Each row of a before or after table is a point. The points were changed in one or more steps. Then noise was added and the rows were shuffled. The steps act on how far a point lies along the listed directions, d1 being the first. What was done? A step turns or swaps two directions, mirrors them in a line or flattens them onto one, adds a multiple of one to another, or multiplies one. Angles are multiples of 10 degrees, from the lower direction toward the higher: turns from -170 to 170, lines from 10 to 170 but not 90. Use the fewest steps. Two steps may share a direction if one is a turn and the other turns, adds or multiplies; they go together, in the order done. Otherwise the lowest direction goes first.
In the rows, zero is written as 128.

Directions:
(1): [133  63 105]
(2): [189 121 159]
(3): [ 97 106 185]
Before:
[[156 134 139]
 [210 151 139]
 [122  65 148]
 [184  35 169]
 [ 97  70 158]
 [ 87 164  83]
 [131  62 211]
 [126 107 149]
 [ 98 160  88]
 [132 135 190]]
After:
[[111 151 125]
 [ 93 151 118]
 [159 218 185]
 [174 151 152]
 [128  86  98]
 [ 84 194 136]
 [170 133 150]
 [145 185 152]
 [135  74 110]
 [138 137 136]]
Steps: turn d1 and d2 by 110 degrees; multiply d3 by 0

Directions:
(1): [189 125 109 115 197 150]
(2): [146 164 167  55 121  95]
(3): [ 83  63 143  98 170 108]
(4): [150 128 187 184 149  83]
Before, 9 rows:
[[146 149 122 194 116 117]
 [115  97 163  72 170 103]
 [173  80  98 138 185 169]
 [ 93 145 118 207  75 127]
 [ 93 136 122  58  92 120]
 [ 55 118 151 196  81 111]
 [ 99 155  80  45  79 150]
 [102 173 148  71  63  97]
 [137  78 155 164 164 118]]
After:
[[125 193 119 100  59 125]
 [107 135 137 225  87 119]
 [142 144 194 201 128  72]
 [151 166  82  96 101 144]
 [ 65 172 129  94  42 129]
 [ 87  61 134 141 157 125]
 [114 117 163 195 114  94]
 [102  90 109  71 129 149]
 [170 101 142  62 188 126]]
Steps: turn d1 and d3 by 20 degrees; turn d2 and d4 by 160 degrees

Directions:
(1): [130  76 122 107 118 197 166 107 114 204 170]
(2): [150 171 108 188 173 102 189 167 123 152 180]
(3): [240 146 143  72 115 114 118 126 121 122 156]
(4): [142  81 124 140 120  89  78 201 155 194 109]
(5): [105 112 182  67 187  73 177 121 125 149 104]
(6): [130 146 127 149 167 112  66  82  43 170 125]
Before:
[[137 150  83 173 111 185 171 156 159  95 167]
 [ 70 104  91 179 153 134 144 167 110 178 149]
 [165 102 141  81 103 100 152 167 158 141 168]
 [167 134 146 143 205  98 155 130  65 211 173]
 [ 43 101 138 123 132 187 194  93 140 144 123]
 [133 141 114 127 134 147 143 107 141  99 141]
 [143  68 116 162  91 168  71 153 125 188 140]
 [189 150 110 118 120  97 127 176 187  65 122]
 [108 137 150 105 122 108 140  83 164  73  78]]
After:
[[130 144 110 125 134 151 144 105 141 101 139]
 [181 124 133 157 188  83 233 224 156 206 199]
 [137 180  82 196 145 178 153 114  98 117 177]
 [ 78 120  80 204 171 121 172 186 110 190 172]
 [166 149 131  86 126 116  31  66  94  66  82]
 [171 144 136 111 154  92 127 112  68 161 183]
 [ 96 118 162  73 104 124  96  40 148  61  46]
 [158  99 102 207 126 150 111 171 110 210 173]
 [ 58 139 122 174 173 167 237 107 112 166 163]]
Steps: add 1.5 times d1 to d2; mirror d4 and d6 in the line at 20 degrees

Directions:
(1): [162 151 222  67 104 141 129  90  66 163 135 132 134 102]
(2): [163  92 142 143 158 164  16 127 117 117 137 117  66 144]
Before:
[[105 124  80 135 136  92 200 142 162 119 123 124 173 149]
 [102 167 136 100  94  96 237 132 134 141 109 136 187 117]
 [125 139 148 111 125 116 169 148  98 141 124 140 141 132]
 [ 97 133  92 137 110  99 208 147 151 136 138 124 172 129]
 [122 130 120 118 107 132 166 127 126 123 115 139 148 130]
 [166 131 205  85 112 138  89  85  86 145 118 137 102 118]
 [130 168 166  96 126 105 171 122 105 137 129 149 157 111]
 [130 106  98 162 151 140  62 147 145 128 139 115 101 153]
 [104 147  78 143 107  94 249 129 147 121 129 141 202 130]
 [ 99 132  92 147 129 111 189 147 160 119 131 149 131 132]
 [128 163 194  73  73 114 171  98  96 151 144 147 162 111]
 [118 114  61 170 143 115 131 157 159 115 125 129 141 140]
 [126 153 185  85 104 120 172 100  96 156 134 142 146  79]]
After, 13 rows:
[[ 86 149 105 131 112  99 210 126 146 130 123 143 164  94]
 [118 102  85 164 153 137 118 148 161 108 135 135  89 146]
 [118 116  94 139 118 137 147 138 142 114 116 133 133 145]
 [104 155 106 132 138  95 183 151 143 111 127 144 160 127]
 [ 81 155 101 123  83  92 211 132 158 122 131 147 182 127]
 [152  95 102 157 158 142  56 138 130 124 136 126 106 139]
 [111 130 109 135 138 109 174 170 125 126 120 138 138 145]
 [127 159 178  81  86 103 193  90 105 147 108 147 155 108]
 [154 122 170 112 136 155  64 121  97 152 146 115 102 129]
 [110  95  64 181 143 119 126 164 171 112 142 113 122 152]
 [126  87  70 160 169 114 108 150 172 109 125 117 119 174]
 [116  95  22 201 154 118 143 159 181  91 130 129 136 162]
 [ 86 123  49 165 133  99 184 167 195  99 110 127 153 145]]
Steps: turn d1 and d2 by -70 degrees

Directions:
(1): [130 119 179 100 182 148 176 218 161 109 181 125 135  55 153 137 137 150
 127  84 123 174  84  63]
(2): [152 153 191 136 137  64 139 151 124 138  93  92 175 154 110 135 166 107
  81 113 229  49 108  98]
Before, 12 rows:
[[124 119 110 123 101 113  99  90 129 131 115 123 119 160 129 122 118 108
  127 124 130 115 158 155]
 [120 125  99 131 114 155 142 127 145 108 161 153 107 112 161 131 120 139
  162 124  78 178 140 150]
 [120 114  98 137 125 161 114 114 135 127 146 139 101 134 142 105 105 139
  159 139  76 163 131 168]
 [122 115 139 109 155 118 147 139 144 129 128 119 132 118 122 129 122 131
  103 123 133 136 116 131]
 [107 112 120 106 133 156 149 165 132 135 137 147  95 115 139 132 121 145
  146 151  84 153 131 124]
 [137 136 131 141 115  87 115 110 106 144  98 121 142 166 106 125 128 104
  125 138 168  72 129 133]
 [102 113  89 125 115 160 114 118 134 117 156 137  84 139 134 109 125 134
  146 150  75 165 152 154]
 [104  95  93 103 142 199 136 181 144 106 199 154  82  69 151 119 108 157
  189 120  37 220 126 119]
 [109 103  79 118 119 167 120 106 118 110 142 153  76 117 135 132 107 153
  163 133  40 191 144 158]
 [158 137 207 128 150  93 166 192 138 130 125 116 173 122 128 132 152 123
   95 106 189  96  86  87]
 [103 104  30 134  93 176 106  74 148 129 155 157  69 137 156 119  86 131
  177 158  28 195 181 178]
 [138 124 159 132 127 108 126 139 122 121 128 110 153 110 130 127 145 119
  121 118 127 117 114 109]]
After:
[[116 119 153 103 147 137 163 192 138 135 136 134 114 109 138 137 136 142
  129 137 118 135 114  99]
 [128 114 179  95 178 148 171 248 156 106 192 118 131  56 147 130 148 148
  143  83 131 168  84  57]
 [125 114 134 125 154 160 139 162 151 120 167 132 112 103 151 111 116 147
  150 115  90 172 105 130]
 [120 106 137 102 161 159 157 177 140 100 168 139  98  74 146 139 126 162
  147  97  71 197 106 102]
 [125 124  91 142 102 116 102  83 103 141 107 139 117 164 111 120 106 112
  149 152 117 105 147 160]
 [139 126 148 139 113 102 114 117 114 126 115 109 151 129 125 125 143 113
  119 129 130 105 125 125]
 [157 143 166 152 104  74 128 120 111 145  81 118 170 182 107 125 148 105
   94 141 198  55 122 141]
 [130 129 142 123 139 141 165 172 156 106 170 138 125  93 165 137 136 141
  145 101 112 167 115 113]
 [116 108 101 114 110 137 106 102 137 124 137 132 105 137 140 122 108 119
  142 119  97 149 155 150]
 [106 111 126 112 145 160 142 168 151 110 177 130  96 106 144 115 136 143
  139 125  91 176 126 115]
 [111 100  99 106 154 185 159 176 182 108 206 147  87  63 179 130 104 149
  167 109  43 229 128 100]
 [124 118 138 114 149 108 141 129 139 133 117 115 137 132 116 129 126 125
   98 128 146 120 120 138]]
Steps: turn d1 and d2 by 60 degrees

Directions:
(1): [135 124 150 128 143 128 106 129 102 171 224 141 119 177 186 116  99 158
 125  79 199 181 122 138  71  97 110 118 102  38 138 185 191 157 130 145
  88  96  39 118  99  73 112  86 104  80 112 171]
(2): [115 146 119 137 125 240 145  67 115 101 106 112 169 120 127  85 135 150
 124  59  52 144 122 166 118  77 109 140 114 223 177 153 186 147 127  76
  68  80  86 112 155 109  86 121 184 165  92  97]
(3): [144 165 155  78 144 119 205 158 153 124 197 151 196 120 188 111 159  69
 126 140 136 132  73  97 178  77  76 154 101 141 191 159 110  99 149 141
 116 217 125 167 181  79 167 108 130 146 189  77]
(4): [192 165 108 129 132  83 140  30 158  45 169  81 107 133 178  97  85 111
  89 156  96 133 175  84 154 191 155  98 160 105 103 108 139 116 112 130
  68 169 117 120 165  96 123 118 223 123 126 201]
(5): [101  89 128 125 149 167 166 138 149 154 110 105 121  73  99 124  23 158
 140 153  79  89 136 108 129 163 151  85 159 123 199 128 132 160 116 249
  74 178  79 118  94  95 127 154 100  72 129  54]
Before (13 x 48):
[[136 126 128 122 134 101 136 129 136 124 138 109 126 111 149 121  91 121
  124 158 132 116 150 116 127 153 143 105 140 106 135 134 124 136 113 168
  125 160 117 125 129 103 131 132 131 107 124 123]
 [146 139 131 134 131 117 123 107 135 117 137 119 116 128 141 136 105 130
  119 148 125 131 136 110 131 146 145 125 139 121 123 134 127 128 124 130
  127 147 111 126 128 119 117 125 150 118 143 163]
 [146 145 137 113 121  62 120 153 142 137 145 139 122 151 155 150 165  94
  125 163 170 126 116 102 147 115 121 146 120  87  73 106  76 102 145 114
  173 151 185 161 129 136 164 123 110 141 155 160]
 [151 152 112 125 134 122 122  74 142  93 157 109 123 132 143 123 125 111
  113 130 114 131 144 114 141 160 138 116 147 123 114 109 120 102 117 100
  111 132 131 122 148 115 116 113 181 151 130 170]
 [135 134 129 112 114 114 140 135 147 101 113 128 143 121 129 138 153 107
  114 152 129 110 105 116 155 131 122 149 145 154 118 108 106 113 132 125
  145 147 152 142 149 147 145 139 139 140 140 125]
 [106  99 128 138 126 169 131 142 121 158  89 120 123 102 107 136  85 157
  138 136 104 105 138 125 113 153 143 104 136 130 146 128 121 147 120 193
  114 146 104 108  95 116 118 152 105 101 118  86]
 [153 139 128 124 134  96 147  84 141  91 144 110 121 137 151 121 114 113
  106 140 113 131 140 106 141 163 144 108 141 127 104 114 127 107 121 140
   95 166 123 140 144 115 128 128 167 125 126 162]
 [128 103 113 160 121  95  86 126 119 142 114 120  70 143 106 139  89 153
  136 136 163 121 159 128  83 164 172  94 132  67  70 116 138 141 108 136
  149  87 119 112  85 145 133 128 110  93 102 184]
 [116 138 125 138 122 162 140  94 132 108 116 101 151 107 129 114 101 134
  124 122  78 126 138 125 139 127 135 117 140 151 165 123 146 131 122 148
   87 144  99 119 126 107 124 134 158 117 124 121]
 [122 129 113 142 138 108 111 112 129 111 107 111 115 123 106 126 116 138
  120 147 107 119 144 117 125 141 147 125 129 151 100 121 114 129 134 115
  131 118 140 120 120 146 124 125 143 137 114 133]
 [130 105 134 147 111 100  65 127 119 132 122 127  83 146 129 138 123 157
  110 131 156 149 155 124  88 162 155 116 141  75  70 114 135 136 106 130
  140  92 123 114  95 153 127 124 118 108  95 192]
 [115 102 115 147 134 146 109 112 134 122 106 114 108 132 111 131 107 143
  130 119 131 128 139 134 120 149 163 111 139 119  99 114 128 147 114 123
  127  94 127 117 108 141 119 127 133 129  98 136]
 [123 112 108 134 122 144 112 107 132 127  69 114 115 111  94 112 100 136
  128 141  80 102 142 133 129 169 157 104 157 164 133  94 130 137 117 152
  126 130 141 104 124 142 121 137 132 126 108 119]]
After, 13 rows:
[[135 125 123 117 122  48 154 169 164 113  98 133 117 101 109 152 136  77
  138 209 140  78 124  84 170 168 152 120 138 119  96  86  54  88 126 153
  190 197 198 156 141 155 187 149 110 134 177 120]
 [147 143 133 132 132 111 125 115 138 112 139 119 118 124 142 142 107 120
  120 155 125 125 132 103 138 149 145 125 139 124 122 130 118 121 125 134
  135 161 122 131 131 115 124 127 148 116 153 160]
 [151 153 109 130 135 129 120  71 140  93 158 106 124 137 145 123 123 117
  114 125 112 130 146 118 139 156 139 119 146 126 117 113 129 105 114  96
  104 121 126 119 148 113 113 112 183 155 126 174]
 [108 105 125 131 127 168 145 144 125 150  86 125 135  93 104 135  94 145
  139 145 100  99 129 121 128 149 140 108 136 145 155 123 112 143 123 195
  116 160 115 114 107 120 124 156 108 109 130  74]
 [137 132 139 112 114  64 130 166 155 107 107 137 130 105 132 145 168  90
  114 194 129 112 121  82 170 162 136 141 143 125  94  87  62  90 120 142
  177 190 194 152 150 164 183 146 120 142 159 135]
 [131 115 128 125 116 108  94 130 127 125 127 125 103 146 129 144 125 148
  113 129 164 135 127 128 107 146 139 132 153  98  91 119 137 140 125 131
  138  95 114 120 106 145 124 132 123 109 107 172]
 [133 124 128 118 137  82 135 140 138 128 140 113 117 114 150 130  90 115
  126 167 143 113 152 109 130 160 147 105 147  87 125 125 113 137 118 173
  136 171 123 130 125 110 140 134 120 101 132 126]
 [148 122 136 119 122   4  81 177 137 164 163 146  79 173 156 175 147 111
  127 181 226 134 134  96 121 149 140 129 125   8  30  99  71 110 143 147
  195 140 181 154  92 144 169 120  72 103 154 204]
 [124 113 109 131 124 153 115 101 131 123  68 115 117 107  95 110 101 138
  127 138  71 102 142 138 123 162 158 104 155 170 138  94 138 137 121 150
  123 127 138 106 126 141 118 138 135 127 106 114]
 [114 141 122 146 123 194 139  73 123 107 112  96 159 109 134 100 101 146
  124  97  61 136 139 136 128 114 131 117 139 173 174 130 168 142 121 134
   70 120  81 113 127 102 107 129 170 124 107 118]
 [119 129 111 141 136 104 117 112 131 109 106 113 118 123 102 128 119 131
  118 152 108 120 142 114 131 138 145 124 132 155 105 119 110 127 137 116
  129 119 143 122 121 144 127 127 144 136 118 127]
 [116 117 116 132 132 144 142 120 153 104  93 116 133 110 111 130 125 113
  128 139 108 112 123 118 159 143 150 130 135 155 114 105 100 125 119 123
  140 139 159 135 136 142 137 136 141 152 121 101]
 [152 137 127 128 133  93 138  81 138  99 150 111 111 141 154 126 108 119
  110 137 124 135 144 107 132 168 148 102 140 112  95 114 133 114 121 142
   96 159 116 136 135 117 127 126 162 117 119 170]]
Steps: swap d1 and d3; multiply d2 by 2

Directions:
(1): [140 139  67 242 156 125 123 190 129 140 139  59 142 147 111 106 141 204
 139 101 108 115 135 168 161  70 181  84 118 161 142 102 106 131 118 113
  93 127 146 113 121  93  37 174 104  57 156 133 122 116 124 124  64  79
 152 179  12 161 134  79 183  77 113 138]
(2): [143 132 156  75 103 101 128 110 180 142 155  71 213 156 114 210 120 200
  85  83 135 146 105 168 160 101 177 103 150 159 133 123 135  85 102 101
 151  61 171  92  93 177 133  49 123 184 107 148 158 212  86 104 157  75
 106 108  74  60 165 124  75 160 110 186]
(3): [ 78  74 145 169 122 175 167 181 123 115 144 117 116 169 194  93 128 101
  26 117 145 174 110 177  59 167  72 137 113 132 113 144  19 108 193 169
 116 107 164 121 104  66 155  63 172 117 148 117 152 166 142 165 176  69
 148 127 115 132  50 107 131  88 107 181]
(4): [111 126 192 239 164 156  86  67 152  91  32 146 150  52 142 103 133 124
 122  97 120 130 146  74 106  96 181 116 103  70 166 207  96 136 126 124
 162 125  85 142  62 158 108 109 195 140  95 104 123 158  73 149  95 170
 175 123 106  80 112  54 108 155 171 157]
Before (12 x 64):
[[ 99  83 207 143 123 166 138  73 148 101  65 168 129  92 164 124 131  79
   76 118 131 153 137  85  66 169  97 159 105  86 142 206  79 130 146 162
  157 111 122 145  60 131 177  57 183 169 104  99 132 172  95 154 155 155
  159  98 180  73  69 102 104 150 157 168]
 [128 137 103 128 127 118 135 124 133 122 149 118 120 137 114 128 131 137
  135 132 122 122 115 126 139 113 148 129 130 137 124 110 134 119 110 129
  130 123 134 134 140 114 120 153 103 101 143 131 125 125 125 130 112 116
  124 135 106 129 146 138 126 122 109 121]
 [145 134 116 111 115 108 126 140 112 136 134 127 120 130 110 135 124 142
  141 136 112 108 147 119 134 118 128 135 151 134 114 119 160 112 127 128
  134 129 128 131 145 134 120 149 115 121 136 136 127 109 146 104 126 125
  127 127 136 156 141 130 128 126 124 116]
 [129 100  76 187 139 156 134 183 118 135 136 102 118 134 140  85 142 136
  112 134 129 138 143 163 109 129 133 113 111 133 120 117  90 122 137 128
   94 131 145 122 125  89  95 126 143  88 139 130 129 123 128 130 120  81
  157 151  60 156  84  99 160  91 123 138]
 [126 109 101 181 110 144 133 182 140 138 148  81 153 165 147 117 122 177
   64 117 113 134 121 180 115 103 142  89 113 175 124 109  65 110 144 136
   90  94 162 103 109  80  81  94 124  97 142 146 124 160 133 135 114  47
  158 157  46 124 114  92 143  82 100 170]
 [139 134 108 137 123 121 123 142 128 145 139 111 139 150 107 140 132 158
  142 118 126 105 118 150 158 106 145 117 140 134 120 106 133 120 125 106
  125 108 128 115 139 151 112 141 111 120 127 147 127 126 105 111 125 113
  117 126 110 131 133 130 129 125 116 120]
 [131 120 113  82 117 124 145 123 122 140 132 133 129 144 135 131 121 114
  126 133 127 128 108 152 108 121 102 147 143 137 128 116 145 135 129 135
  128 117 134 125 149 133 157 124 135 160 125 141 134 122 135 126 145 118
  106 110 147 125 137 144 118 136 118 136]
 [114 111 134  94 119 136 136 130 108 115 136 147  99 124 139 124 112  99
  132 146 123 121 123 127 125 160  93 147 129 119 113 124 155 140 134 141
  139 148 132 111 145 138 150 130 118 122 131 128 122 121 144 142 139 165
  118 133 158 126 141 149 126 141 131 103]
 [110  89 181 165 127 155 145 138 144 130 117 129 136 136 174 110 120 116
   63 127 133 168  98 138  83 133  98 131 112 131 128 145  64 103 159 170
  141 117 139 122  96  89 157  74 160 123 134 119 149 175 106 153 179 101
  145 106 138 112  80 101 111 131 125 180]
 [105 103 197 127 110 147 124  90 142 111  94 146 148 131 167 148 119  89
   77 109 137 158  95 111  98 163 107 147 116  80 139 177  84 105 155 137
  163  90 136 126  95 142 185  48 180 180  99 122 153 178  94 144 177 131
  152 102 156  71 103 112  80 172 136 161]
 [131 132 144   7  84 110 144 114 113 144 159 169  99 130 120 142 105  69
  138 156 143 133 132 128 115 176  58 155 161 127 111 117 161 121 135 133
  126 142 124 150 156 143 199 110 102 174 113 129 122 113 138 104 166 155
   92 116 221 123 129 206  96 147 122 104]
 [113 128 166  89 111 137 119  99 152 133 106 152 149  98 151 159 122  96
  106 105 141 134 120 104 109 162 111 142 137 100 133 155 133 112 137 123
  164 106 120 131 113 156 171  95 157 175 113 129 135 163 123 134 157 146
  133 105 155  64 128 128  90 159 126 135]]
After (12 x 64):
[[123 136 116 139 134 124 126 107 131 113 127 137 110 117 118 118 131 120
  140 135 123 120 122 106 131 115 148 134 124 120 128 128 136 125 110 134
  136 131 118 143 135 119 125 157 116 103 135 126 122 120 120 137 108 138
  133 132 123 127 142 131 123 129 120 116]
 [135 133 109 143 129 130 119 133 112 139 126 140 114 135 114 119 135 129
  158 134 124  96 126 128 147 118 129 129 132 117 119 115 136 135 131 114
  124 128 108 130 150 145 117 161 117 111 129 141 119  99 118 120 120 140
  123 125 141 145 124 135 139 126 126  99]
 [109 110 145 155 134 145 122 126 121 106 109 128 120 110 145 119 115 123
  117 122 118 125 126 126 124 136 127 129 122 114 129 147 131 138 132 137
  144 138 129 106 115 141 126 117 140 116 127 122 126 142 119 147 121 156
  138 140 116 107 133 111 125 140 139 128]
 [122 117 111 141 137 140 137 127 115 129 106 141 114 125 141  98 127 104
  132 133 120 124 119 138  97 113 106 146 130 120 138 132 126 148 139 140
  124 131 117 136 140 120 139 144 152 136 129 132 126 107 133 139 122 129
  128 122 135 136 120 118 136 124 130 133]
 [124 114 116 108 101 143 132 143 117 132 136 152 104 141 145 107 117 102
  102 160 119 122 130 130  98 147  93 129 116 148 113 115 106 132 148 150
  100 128 129 130 142  92 133 116 124 120 133 140 108 119 158 137 137 111
  141 134 150 137 114 141 131 106 116 124]
 [113 125 147 178 132 145 122 129 115 120  98 151 100  93 137  83 119  90
  130 127 127 134 149 118  97 133 101 126 128 101 141 158  98 134 148 137
  119 153 104 158 110 115 132 132 143 120 119 110 111 112 111 129 105 153
  148 149 143 129  95 122 132 116 141 127]
 [118 125 109  93 108 134 144 163 133 153 159 124 130 143 150 146 125 115
  104 114 138 130 113 147 118 165  92 137 141 138 117 107 124 111 146 128
  128 115 148 123 143 112 148 125 120 132 146 139 134 138 155 130 152 105
  125 129 125 111 120 144 127 114  98 122]
 [134 103 120 130 127 148 124 129 131 128 116 133 131 111 136 115 136 114
  116 137 136 140 141 131 106 143 134 129 118 111 122 140 116 116 124 124
  121 123 131 127 116 132 132  96 157 136 114 130 132 144 111 125 146 113
  142 119 109 119 101 115 121 135 138 138]
 [118  92 159 110 112 144 162 157 134 144 155 126 128 164 168 122 117 114
   65 142 137 166  91 156  90 150  73 139 123 153 113 116  82 102 157 170
  130 119 153 117 125  82 174  80 132 123 146 129 150 165 130 143 196  89
  123 103 156 130  87 136 114 123 110 165]
 [115 101 123  81  91 130 162 169 116 144 177 113 125 202 161 150 120 108
   78 129 138 155  84 171 115 177  69 146 131 135 109 106  91 102 164 143
  121  96 179 111 147  96 174  75 123 141 139 140 155 146 145 131 186  80
  126 124 140 127 105 155 120 125  95 142]
 [139 133 129 149 127 117 114 124 115 125 105 132 120 108 116 122 127 136
  141 129 110 107 152 101 124 109 140 132 142 117 124 141 151 117 128 127
  142 132 114 137 128 138 113 149 134 118 130 130 125 111 134 110 115 139
  144 126 130 149 133 107 126 130 137 121]
 [119  84 145  60  87 130 177 148 152 143 172  98 152 186 146 174 128 140
   51 116 135 161 109 175 104 170  85 143 133 166 112 125  91  99 139 152
  124  78 194 109  96 107 168  41 115 159 135 130 153 187 125 127 184  68
  115 110 132  94  94 148 114 117 100 181]]
Steps: flatten d1 and d3 onto the line at 110 degrees; turn d2 and d4 by -120 degrees
